Each point is reached from the start by the listed moves, each made once or not at all, plus a little noise. Say if it took an odd or an even number of moves. Then give how often each move was made.

Moves:
(1): [17.0  3.9]
(2): [ 3.8 29.3]
Start: [3.5 4.2]
Points:
[ 7.2 33.4] => odd (0, 1)
[20.4  8.3] => odd (1, 0)
[3.4 4.3] => even (0, 0)

Moves:
(1): [-14.0 -26.8  -5.2  12.4]
(2): [ -2.2 -15.7  11.1  -3.4]
(3): [  0.2 -14.0   4.0 -37.5]
(4): [-17.3  -6.4   2.0  12.9]
Start: [-2.3 13.3 -6.0  4.2]
Points:
[-18.6 -29.5  -0.8  13.2] => even (1, 1, 0, 0)
[-16.0 -14.0 -11.4  17.0] => odd (1, 0, 0, 0)
[ -2.6  -0.3  -2.1 -32.3] => odd (0, 0, 1, 0)
[-16.7 -27.7  -7.1 -20.4] => even (1, 0, 1, 0)

Moves:
(1): [ -2.4 -10.0  -6.1   1.3  11.8   0.3  -5.2  -8.4   0.7  -0.9  10.7  -9.2]
(2): [  9.9  -7.3  -8.5 -17.8   0.8  21.1  20.2   3.8  18.5 -26.6 -22.6 -16.9]
(3): [ 5.2 14.0  3.5 14.1  1.6 -4.0 -1.8 -1.8  8.0 15.8 -0.6 21.6]
(4): [ 16.0  14.0  11.7   0.3  -1.8  -1.2 -14.1  -4.5   4.0  19.6  22.1  10.0]
(5): [-13.1  16.3 -19.9  -4.0   7.8  18.3  10.8   4.7 -19.3   4.8   1.3  -2.1]
(6): [-10.2  -7.3   9.6  -7.0   4.9  14.7 -11.6   5.2  -2.5  -0.8 -28.2 -15.0]
(7): [ -6.7 -12.0   2.9  -6.8  -1.1  13.0   9.6   8.6   9.5  -0.6   2.3   3.3]
(8): [ -2.3  -7.9 -16.3   2.0  -2.5  22.6   3.4  31.5  13.0 -17.2  -9.7 -17.1]
(9): [-14.2   4.4   7.5   2.2 -10.8  -9.7  -1.8  -4.0   4.2   4.0 -10.9 -15.9]
Start: [ -3.2   0.4  -0.4  -2.6   1.5   0.0  -0.7  -6.0  -6.1  -1.8 -12.4  -6.3]
Points:
[  8.5  -4.5 -10.4   1.5   9.4  21.0 -18.1  12.0  12.4  -1.9  11.2 -21.1] => odd (1, 0, 0, 1, 0, 0, 0, 1, 0)
[ -9.6  35.7   3.2 -16.1   3.8  38.9   0.6  -2.5   6.9  14.0 -52.0 -26.2] => even (0, 1, 1, 1, 1, 1, 0, 0, 1)
[  5.1  -3.8  -5.6  -6.4  -1.8  42.3  10.2  19.2  51.9  -7.2 -21.0 -29.7] => odd (1, 1, 1, 1, 0, 0, 1, 1, 1)
[ -8.5  16.7  15.4  12.8  -8.0  24.7 -28.9  23.1  21.2  19.7 -39.1 -24.9] => odd (0, 0, 1, 1, 0, 1, 0, 1, 1)
[  4.6 -17.5 -15.5 -19.6  14.9  21.2  17.2  -9.6  13.6 -29.9 -24.1 -32.7] => even (1, 1, 0, 0, 0, 0, 0, 0, 0)
[-34.5   5.4   7.5 -16.9  12.5  37.0 -13.1  -3.2  -9.6  25.4 -16.4 -35.7] => even (1, 0, 0, 1, 1, 1, 1, 0, 1)
